Each row is a point. To make a cloud, some directions were put in groups of two or more. Within a group, all points are equally far from the middle, so they leave a hole (a ring in 2 directions, a hollow ball in 3). The other directions are filled evenly. Then the cloud was stretched, turned, moved and blurred a little. Count the holes, and give their numbers of directions, smallest first.
In the rows, 128 means zero.

Cloud (14 x 2):
168  106
118  65
149  75
156  82
61  115
159  142
164  134
73  148
70  91
124  165
91  72
166  99
67  95
127  66
Holes: 1 (2)

Cloud (21 x 3):
156  72  91
83  65  170
153  115  165
92  78  72
97  137  102
94  132  142
60  121  124
93  60  167
166  98  160
121  48  104
160  66  119
88  113  160
74  100  77
125  54  98
146  73  151
149  68  142
112  74  75
193  86  129
123  148  141
106  113  73
109  49  149
Holes: 1 (2)

Cloud (50 x 6):
80  148  188  164  59  115
114  104  134  171  138  90
97  153  128  90  79  99
126  179  81  123  154  78
212  133  111  82  195  97
94  112  137  95  150  156
166  182  163  111  133  120
101  152  104  121  195  68
165  76  143  105  118  125
134  222  182  185  127  85
181  140  151  84  174  103
90  140  122  107  139  165
162  156  94  155  101  88
161  180  161  159  90  124
208  72  66  101  141  109
148  54  107  46  111  103
148  176  137  230  115  128
161  147  117  148  138  60
165  87  83  76  175  120
139  189  115  156  135  81
146  211  122  208  156  154
166  74  109  34  126  79
149  147  108  97  126  151
72  129  82  158  151  113
211  141  130  100  178  51
184  99  90  115  88  54
210  136  116  73  190  95
83  51  132  41  100  116
158  142  131  68  93  112
96  205  166  185  140  88
175  81  76  60  160  123
88  106  177  52  106  96
80  154  132  131  113  149
52  140  176  150  82  136
174  157  99  182  86  115
146  182  146  155  192  51
161  106  132  53  137  104
155  140  95  107  60  120
129  87  149  60  93  113
136  151  154  188  88  74
83  146  132  140  113  63
185  72  109  95  127  91
173  169  81  94  136  149
215  132  112  116  181  75
97  48  117  52  123  109
155  128  191  108  112  113
149  176  125  173  160  73
160  135  175  138  127  147
171  147  103  77  125  137
122  133  88  117  64  112
Holes: 1 (2)

Cloud (71 x 8):
144  120  97  57  149  151  150  177
188  113  134  123  102  108  76  129
73  106  161  135  152  160  106  86
149  107  162  119  82  183  143  162
112  142  136  98  170  150  78  148
128  118  97  48  165  131  146  155
105  173  75  131  74  170  50  133
96  70  160  103  71  160  177  115
126  76  170  174  126  114  134  51
141  119  94  131  135  89  63  160
51  126  85  130  143  147  155  183
123  161  148  152  58  136  170  57
187  57  132  171  115  119  117  136
162  158  63  132  16  173  74  152
129  160  57  87  42  121  140  156
65  107  66  112  162  130  111  196
68  84  172  146  218  76  152  76
166  54  123  198  139  122  107  141
62  99  117  65  145  73  117  80
124  104  90  118  30  78  152  153
115  104  138  218  131  128  97  134
63  164  143  119  82  116  163  175
115  70  120  74  175  45  172  127
79  92  139  154  121  135  187  181
94  88  173  114  62  152  126  98
29  133  118  118  148  105  131  174
168  128  143  174  163  153  98  70
111  139  174  182  164  127  91  129
87  174  85  125  116  57  85  87
80  61  122  71  87  135  193  119
116  132  110  144  116  57  71  137
88  97  115  76  98  158  185  120
113  159  139  126  120  142  193  70
62  110  153  74  180  106  125  133
113  102  164  90  143  38  197  90
49  136  122  193  155  102  110  102
63  91  183  99  148  105  197  145
136  137  129  54  107  124  151  180
118  109  121  167  216  93  115  133
94  86  104  194  116  220  118  90
105  127  141  170  216  126  111  137
27  148  140  161  154  103  111  141
146  123  143  132  152  150  194  98
137  172  148  185  30  106  126  117
74  179  92  120  152  148  113  183
64  122  100  147  75  148  74  139
108  161  79  109  101  56  150  135
126  88  67  139  47  149  93  119
129  120  148  113  9  96  96  179
117  145  108  179  68  153  172  98
98  130  131  73  172  135  147  168
75  90  162  212  62  101  134  111
142  96  155  75  63  47  164  158
133  138  105  147  53  84  63  139
75  126  162  112  21  148  156  93
154  117  92  101  129  167  71  106
145  107  122  96  99  203  164  142
131  176  90  153  36  219  121  156
122  104  130  208  67  105  116  117
70  121  129  68  135  27  113  167
109  130  119  152  84  161  62  182
82  133  189  128  77  105  73  160
181  125  110  115  114  133  76  86
154  169  78  81  143  81  116  177
95  111  177  97  116  111  83  126
114  101  125  150  122  150  205  72
127  159  102  51  174  134  108  139
103  203  135  138  137  77  147  139
174  146  134  148  150  165  170  151
132  169  82  132  22  202  116  170
93  143  197  123  72  108  169  165
Holes: 3 (2, 2, 2)
